Rows are points. A path goes straight from each point to the next, and from the last back to the first. The post is the endless flat space through its rows: a point in 2 columns, a line in 3, a plane in 4, and so on, so that a path can go around it. How many times does the path go around the post? Going back the other way cancels.

Post (1 x 2):
0: 0.009 0.006
Path (19 x 2):
0:  0.018 -0.098
1:  0.232 -0.195
2:  0.201  0.217
3: -0.024  0.130
4: -0.265 -0.052
5: -0.026 -0.294
6:  0.193 -0.228
7:  0.179 -0.015
8:  0.271 -0.090
9:  0.238  0.281
10: -0.128  0.237
11: -0.181  0.070
12: -0.202  0.116
13: -0.092 -0.076
14:  0.098 -0.337
15:  0.163 -0.026
16:  0.174  0.162
17: -0.164  0.296
18: -0.161 -0.057
Times around: 3

Post (3 x 4):
0:  0.113  0.123 -0.224 -0.009
1:  0.297 -0.399 -0.152 -0.121
2: -0.074  0.061  0.167  0.065
Path (13 x 4):
0:  0.260  0.112  0.041  0.054
1:  0.026 -0.165  0.070  0.234
2: -0.282 -0.102 -0.252  0.086
3:  0.007  0.035 -0.169 -0.119
4:  0.182  0.110 -0.102 -0.232
5:  0.149  0.144  0.138 -0.133
6:  0.156  0.241  0.157  0.151
7:  0.127 -0.298  0.051  0.203
8: -0.253 -0.294 -0.121 -0.015
9:  0.056  0.005 -0.226 -0.232
10:  0.198  0.312  0.061 -0.146
11:  0.416 -0.114 -0.071  0.022
12:  0.105  0.211  0.046  0.206
Times around: 2

Post (5 x 6):
0: -0.439 -0.041  0.123  0.043  0.151  0.105
1:  0.342  0.299  0.126 -0.354  0.037 -0.168
2:  0.253  0.034 -0.046  0.181 -0.158  0.167
3: -0.150 -0.149  0.094  0.209 -0.132 -0.045
4: -0.193  0.010 -0.053 -0.014 -0.016 -0.089
Path (18 x 6):
0: -0.145 -0.126 -0.143  0.249  0.077  0.095
1:  0.020  0.098  0.127  0.182 -0.059 -0.157
2:  0.159  0.314 -0.316 -0.008 -0.326 -0.124
3:  0.062 -0.016 -0.049 -0.102 -0.273  0.136
4: -0.146 -0.338  0.116  0.065 -0.232 -0.168
5: -0.263 -0.171 -0.086  0.074  0.190 -0.063
6:  0.212  0.217 -0.060  0.210 -0.068 -0.240
7: -0.187  0.024 -0.025  0.130 -0.102 -0.117
8: -0.213  0.273 -0.086 -0.252  0.070 -0.260
9: -0.488  0.094  0.181 -0.025 -0.023  0.192
10:  0.118 -0.046  0.017 -0.160 -0.172  0.270
11: -0.120 -0.336  0.076  0.020 -0.032 -0.112
12: -0.015  0.001 -0.183  0.229  0.138  0.025
13: -0.123  0.305  0.244 -0.048  0.001 -0.273
14: -0.078  0.249  0.059  0.056 -0.021  0.470
15: -0.115 -0.017 -0.236 -0.088 -0.129  0.013
16:  0.359 -0.204 -0.211  0.115 -0.212  0.189
17: -0.095 -0.039 -0.076  0.187  0.040  0.041
Times around: 3

Post (7 x 8):
0: -0.214 -0.078  0.099 -0.177 -0.237  0.173 -0.103 -0.094
1:  0.224 -0.066 -0.090 -0.125  0.209  0.104  0.075 -0.090
2: -0.173 -0.104 -0.115 -0.299 -0.106 -0.021 -0.059 -0.024
3: -0.020 -0.016 -0.011  0.216  0.321 -0.263 -0.091  0.132
4:  0.111 -0.037  0.140  0.261  0.270 -0.260  0.135  0.297
5:  0.249  0.144  0.059 -0.309  0.102  0.273  0.004  0.105
6: -0.264  0.033 -0.047 -0.162 -0.312 -0.132 -0.131 -0.254
Path (23 x 8):
0: -0.227  0.058 -0.043 -0.257 -0.026 -0.199  0.005  0.462
1:  0.068 -0.318 -0.129  0.141  0.277 -0.043  0.053  0.030
2: -0.230 -0.155 -0.118 -0.173  0.055  0.080 -0.258  0.151
3:  0.007  0.219 -0.040 -0.077 -0.239  0.053  0.007 -0.247
4: -0.094 -0.002  0.101  0.050  0.151 -0.048  0.052  0.110
5: -0.129  0.126  0.208 -0.388 -0.049  0.192 -0.200  0.086
6:  0.315  0.237  0.150 -0.090  0.169 -0.156 -0.158 -0.115
7: -0.210 -0.414 -0.115 -0.101 -0.331 -0.038 -0.012 -0.039
8:  0.044 -0.171  0.194 -0.014  0.046  0.060 -0.242  0.384
9: -0.101 -0.140  0.141 -0.043 -0.002 -0.113 -0.114  0.127
10:  0.186 -0.077  0.085  0.404  0.264  0.002 -0.192 -0.007
11:  0.206 -0.140 -0.076  0.224  0.306  0.063  0.165  0.227
12:  0.541  0.115 -0.182  0.044  0.180  0.161  0.054 -0.096
13:  0.075  0.028  0.357 -0.164 -0.221  0.368 -0.215  0.300
14:  0.214  0.066  0.052 -0.260  0.009  0.141  0.020 -0.111
15: -0.055 -0.028  0.007  0.132 -0.285 -0.166 -0.099 -0.231
16: -0.044 -0.006  0.057  0.085 -0.259  0.102  0.023  0.054
17: -0.011  0.256  0.223  0.357 -0.089 -0.141  0.072 -0.150
18: -0.081 -0.300 -0.158 -0.168  0.383 -0.183  0.327  0.004
19: -0.060 -0.066  0.148 -0.176  0.150 -0.028 -0.102  0.268
20:  0.098 -0.360  0.020 -0.327  0.141 -0.016 -0.033  0.082
21:  0.098  0.100  0.015 -0.201  0.071 -0.127  0.061 -0.024
22: -0.165  0.111  0.014 -0.082 -0.083 -0.172  0.201 -0.179
Times around: 1

Post (8 x 9):
0:  0.263  0.046 -0.054  0.117  0.173 -0.096 -0.132 -0.072 -0.008
1: -0.314  0.206 -0.033  0.174 -0.139 -0.259 -0.029 -0.006 -0.118
2:  0.191 -0.039 -0.192  0.027 -0.015 -0.046 -0.143 -0.047 -0.304
3:  0.066 -0.018 -0.288 -0.072 -0.122 -0.320 -0.246 -0.248 -0.117
4: -0.119  0.047  0.113  0.003  0.158  0.026  0.341  0.368  0.275
5:  0.037  0.027 -0.294  0.076 -0.100 -0.057 -0.122  0.084  0.081
6: -0.102  0.083 -0.046 -0.045 -0.199 -0.060 -0.275 -0.094  0.075
7: -0.091  0.044  0.120  0.216  0.056  0.009  0.334 -0.117 -0.055
Path (19 x 9):
0:  0.200 -0.062 -0.225  0.060  0.236  0.060 -0.269  0.158 -0.041
1:  0.182  0.069 -0.272  0.206  0.141 -0.141 -0.136 -0.111  0.095
2: -0.077  0.072 -0.166 -0.069 -0.158  0.283 -0.447  0.090  0.198
3:  0.307  0.036 -0.220  0.300  0.186  0.128 -0.303  0.312  0.023
4: -0.179  0.184 -0.011  0.162 -0.115 -0.416 -0.155 -0.129 -0.052
5:  0.133  0.084 -0.066  0.080 -0.215 -0.101 -0.316 -0.020 -0.024
6:  0.139  0.072  0.113  0.225  0.189 -0.223 -0.100  0.036  0.133
7:  0.177 -0.075 -0.167  0.169  0.173 -0.025 -0.359 -0.120 -0.139
8: -0.134 -0.166 -0.062  0.144 -0.386  0.185 -0.063 -0.241 -0.047
9: -0.164  0.006 -0.074  0.057 -0.272 -0.239  0.105 -0.018 -0.059
10:  0.191  0.200 -0.168 -0.213 -0.130 -0.107 -0.212  0.330 -0.128
11:  0.005  0.068 -0.352 -0.130  0.136 -0.499  0.103 -0.046  0.209
12:  0.271  0.130 -0.333  0.110 -0.039  0.170 -0.155 -0.038 -0.058
13: -0.115  0.191 -0.173 -0.094 -0.171 -0.380 -0.073  0.264  0.330
14:  0.014  0.061  0.123 -0.116  0.009 -0.255 -0.198  0.035  0.132
15: -0.036  0.137  0.064  0.302 -0.111  0.049 -0.510  0.021  0.206
16: -0.292 -0.038 -0.152 -0.006 -0.067 -0.021  0.013 -0.328 -0.290
17: -0.113 -0.010 -0.190 -0.129  0.155 -0.192  0.207 -0.311  0.119
18: -0.237 -0.004  0.000  0.000  0.007 -0.177  0.022 -0.016 -0.017
Times around: 0

Post (11 x 12):
0: -0.016 -0.219 -0.099 -0.087 -0.136 -0.098 -0.113 -0.022 -0.258  0.191  0.107  0.103
1:  0.014 -0.226 -0.287  0.034 -0.091 -0.021 -0.260  0.046  0.110  0.070 -0.194  0.137
2:  0.092 -0.070 -0.082 -0.155  0.078 -0.180  0.033 -0.156  0.058  0.064  0.134  0.008
3:  0.169  0.148  0.156 -0.065 -0.103 -0.168  0.007 -0.033 -0.125 -0.038  0.048  0.004
4: -0.133 -0.167 -0.104 -0.119  0.091 -0.173 -0.243  0.527  0.189 -0.123 -0.095  0.156
5:  0.020 -0.063  0.091 -0.084 -0.123 -0.068 -0.181  0.039  0.095  0.012  0.200  0.343
6:  0.085  0.027 -0.008  0.017  0.125 -0.231 -0.044 -0.035 -0.032 -0.021  0.008  0.224
7:  0.013  0.000 -0.370 -0.022 -0.066 -0.216 -0.054 -0.121 -0.066 -0.104  0.113  0.037
8: -0.093  0.140  0.011  0.175  0.122 -0.029  0.113 -0.147 -0.022  0.186 -0.033 -0.082
9:  0.121  0.191  0.210 -0.014  0.222  0.153 -0.138 -0.272 -0.172  0.209  0.037 -0.013
10:  0.192  0.131  0.030  0.125  0.100  0.092 -0.112  0.099  0.002  0.359 -0.001 -0.019
Path (25 x 12):
0:  0.090  0.161 -0.194  0.200 -0.082 -0.188  0.013  0.048 -0.514  0.015 -0.074  0.267
1:  0.155 -0.219 -0.474 -0.085 -0.114 -0.170 -0.008 -0.088 -0.052  0.095 -0.252  0.182
2:  0.049  0.090 -0.021 -0.044 -0.051  0.004 -0.141 -0.248  0.183  0.249 -0.075 -0.035
3:  0.121 -0.015  0.324 -0.210  0.087 -0.266 -0.065 -0.295 -0.126 -0.067 -0.139 -0.203
4:  0.185 -0.309  0.038 -0.093  0.113 -0.136 -0.070  0.102  0.345  0.050  0.041 -0.017
5:  0.102 -0.197  0.044 -0.250 -0.202  0.096 -0.320  0.589 -0.142  0.280  0.346  0.113
6:  0.120  0.117 -0.295 -0.113  0.259 -0.073  0.107 -0.267  0.106  0.044  0.011 -0.166
7:  0.077  0.204 -0.135  0.034  0.252 -0.165 -0.224 -0.214 -0.036  0.082 -0.196  0.419
8:  0.052  0.018  0.003  0.077 -0.039 -0.187 -0.430 -0.074 -0.078 -0.117 -0.135  0.329
9: -0.014 -0.091 -0.296  0.177  0.042 -0.185  0.059 -0.228 -0.149  0.115  0.013 -0.039
10:  0.013 -0.159 -0.017  0.194  0.126 -0.050  0.186 -0.039  0.251  0.289  0.020  0.149
11: -0.211 -0.390 -0.181 -0.066 -0.369  0.197 -0.312 -0.032 -0.170  0.209 -0.042  0.173
12: -0.331 -0.074 -0.465  0.038  0.123 -0.131 -0.232  0.018  0.447  0.002 -0.005  0.433
13: -0.278 -0.149 -0.281 -0.009 -0.040 -0.416 -0.083  0.197 -0.230  0.121 -0.071  0.187
14:  0.076  0.032 -0.491  0.095 -0.111 -0.182  0.068  0.017  0.438 -0.021 -0.034  0.315
15:  0.060 -0.385 -0.305  0.143 -0.129 -0.006  0.038  0.093 -0.007  0.457 -0.099  0.108
16: -0.179 -0.081  0.162  0.147  0.091 -0.173  0.106  0.291 -0.447  0.192  0.103 -0.116
17:  0.131 -0.046 -0.364 -0.011 -0.088 -0.287 -0.304  0.147 -0.230 -0.022  0.128  0.075
18:  0.023 -0.069 -0.250  0.165 -0.192 -0.184 -0.115  0.129  0.130  0.191 -0.080  0.175
19:  0.134 -0.025  0.135  0.023 -0.381  0.033 -0.093  0.057  0.142  0.229 -0.070  0.148
20:  0.251  0.040 -0.065 -0.089  0.129 -0.113  0.059 -0.149 -0.160  0.139  0.032 -0.033
21:  0.032  0.155  0.177  0.142  0.182 -0.174  0.140 -0.220 -0.322 -0.207 -0.132 -0.193
22: -0.060 -0.224 -0.162 -0.031 -0.202 -0.075 -0.100 -0.313  0.085  0.100  0.175  0.037
23: -0.056  0.075 -0.251 -0.180  0.402 -0.092 -0.235 -0.445 -0.151  0.038 -0.066 -0.106
24: -0.361 -0.129 -0.153 -0.047 -0.009 -0.125  0.006  0.194  0.015  0.109 -0.032  0.093
Times around: 0

Post (13 x 14):
0: -0.135  0.113  0.138  0.257 -0.345  0.154 -0.021  0.068  0.126  0.057 -0.153 -0.084 -0.134 -0.186
1:  0.074 -0.043 -0.252 -0.163  0.127 -0.131 -0.100 -0.096 -0.281 -0.360 -0.388  0.280 -0.203  0.340
2:  0.000  0.091 -0.197  0.089  0.064  0.211  0.145  0.013  0.123  0.106 -0.146  0.044  0.177 -0.016
3:  0.051 -0.102  0.122  0.158 -0.101  0.104 -0.184 -0.062 -0.057 -0.046 -0.001 -0.159 -0.280 -0.221
4: -0.005  0.038 -0.161 -0.027 -0.126  0.193  0.079  0.155 -0.120  0.254  0.026 -0.021  0.209  0.318
5:  0.051  0.266  0.031 -0.094  0.081 -0.039  0.002  0.250 -0.068  0.185 -0.071  0.028  0.192  0.040
6: -0.112 -0.190 -0.052 -0.149 -0.026 -0.006 -0.066 -0.147  0.176 -0.245 -0.171  0.196 -0.208 -0.067
7: -0.087  0.056  0.087  0.186 -0.211  0.057  0.067 -0.076  0.141  0.100  0.034 -0.197 -0.353 -0.380
8: -0.017 -0.192 -0.086  0.087  0.165 -0.166 -0.095  0.093 -0.097 -0.184 -0.285  0.015 -0.225  0.251
9: -0.057  0.126 -0.376  0.082 -0.095 -0.092 -0.160 -0.036  0.037  0.027 -0.010  0.042  0.089  0.057
10: -0.108  0.141 -0.140  0.098 -0.073  0.060  0.250  0.259 -0.125  0.008 -0.057 -0.111  0.205 -0.011
11: -0.055  0.038  0.135  0.133 -0.138 -0.071  0.071 -0.130 -0.010  0.002 -0.099 -0.230 -0.022 -0.185
12: -0.072  0.168  0.058  0.031 -0.137  0.157 -0.127 -0.024  0.059  0.109 -0.158 -0.341 -0.147 -0.254
Path (27 x 14):
0:  0.134 -0.048 -0.296  0.244  0.141 -0.112 -0.276 -0.088  0.137  0.162 -0.087  0.026  0.107  0.042
1: -0.245 -0.142 -0.087 -0.012  0.158  0.198  0.017  0.235  0.090  0.009 -0.310  0.108 -0.343 -0.275
2:  0.007  0.211 -0.047 -0.014  0.066  0.043 -0.137 -0.061 -0.002  0.398 -0.258 -0.026  0.179 -0.090
3: -0.174  0.061 -0.102  0.322  0.211  0.021  0.363  0.268 -0.026 -0.142 -0.499  0.035  0.078  0.146
4: -0.105  0.142 -0.132  0.011  0.008 -0.093 -0.216  0.099  0.090  0.018 -0.014 -0.156  0.006  0.118
5: -0.014 -0.021 -0.047  0.401 -0.063 -0.192  0.058 -0.013  0.237  0.097 -0.179  0.023 -0.216  0.123
6: -0.100 -0.153 -0.037  0.251  0.038 -0.066 -0.049  0.314 -0.073 -0.019 -0.108 -0.407  0.070 -0.077
7: -0.086 -0.129 -0.145 -0.369 -0.061  0.222 -0.031 -0.237  0.086  0.041 -0.129  0.100 -0.203 -0.268
8: -0.088  0.124  0.014 -0.038 -0.271  0.329 -0.085 -0.014 -0.026  0.530  0.159 -0.132 -0.004  0.171
9: -0.054  0.113  0.217  0.289 -0.013  0.423  0.188  0.043  0.328 -0.197 -0.216  0.023  0.096 -0.375
10: -0.071 -0.174  0.179  0.060 -0.316  0.336  0.077  0.062  0.104  0.272 -0.270 -0.321 -0.023  0.396
11: -0.099 -0.104 -0.080  0.199 -0.079  0.053  0.170  0.048  0.161  0.217 -0.191 -0.069 -0.085  0.139
12: -0.034 -0.135  0.204  0.022 -0.333  0.411 -0.083 -0.223  0.158  0.367  0.030  0.231 -0.314 -0.229
13: -0.171  0.207 -0.069 -0.036  0.047  0.349  0.169  0.021  0.023  0.000 -0.338  0.030  0.026 -0.073
14: -0.262  0.021 -0.047 -0.120 -0.062 -0.120 -0.100  0.086  0.116 -0.097 -0.178  0.115 -0.183  0.088
15: -0.093  0.222 -0.258  0.112  0.081  0.007  0.102 -0.131  0.144 -0.011 -0.104 -0.448  0.387  0.002
16:  0.021  0.072 -0.326  0.410 -0.173 -0.208 -0.198 -0.055  0.168  0.062  0.025 -0.156 -0.419 -0.144
17:  0.162 -0.242 -0.291  0.216 -0.094 -0.313 -0.222 -0.256 -0.090 -0.026 -0.038  0.110 -0.343  0.012
18:  0.000  0.252  0.076 -0.038 -0.008 -0.324 -0.274  0.320 -0.409 -0.109 -0.067  0.021  0.033 -0.003
19: -0.122 -0.048 -0.037  0.226  0.041  0.094 -0.178 -0.205  0.027 -0.200 -0.339 -0.056  0.037  0.176
20: -0.027  0.187  0.061  0.203  0.130  0.037  0.350  0.125 -0.122 -0.166 -0.346 -0.384 -0.301 -0.031
21: -0.037  0.025 -0.078  0.014  0.134 -0.155  0.208  0.130  0.143 -0.171 -0.190  0.080 -0.182 -0.072
22:  0.154 -0.330  0.019  0.137  0.050  0.265 -0.164  0.028  0.356  0.323 -0.034 -0.075 -0.249 -0.036
23: -0.188 -0.085  0.059  0.227 -0.271  0.263  0.081  0.246 -0.100  0.047  0.052 -0.248 -0.049 -0.278
24: -0.117  0.262 -0.247  0.150 -0.126 -0.114 -0.175 -0.085 -0.154  0.119 -0.081 -0.228 -0.053 -0.028
25:  0.090  0.110 -0.062  0.371  0.262  0.202 -0.144  0.000  0.101 -0.477 -0.716  0.035 -0.025  0.070
26: -0.025  0.125 -0.091 -0.004 -0.141 -0.198  0.114 -0.089 -0.076  0.055 -0.070 -0.237  0.136  0.078
Times around: 5
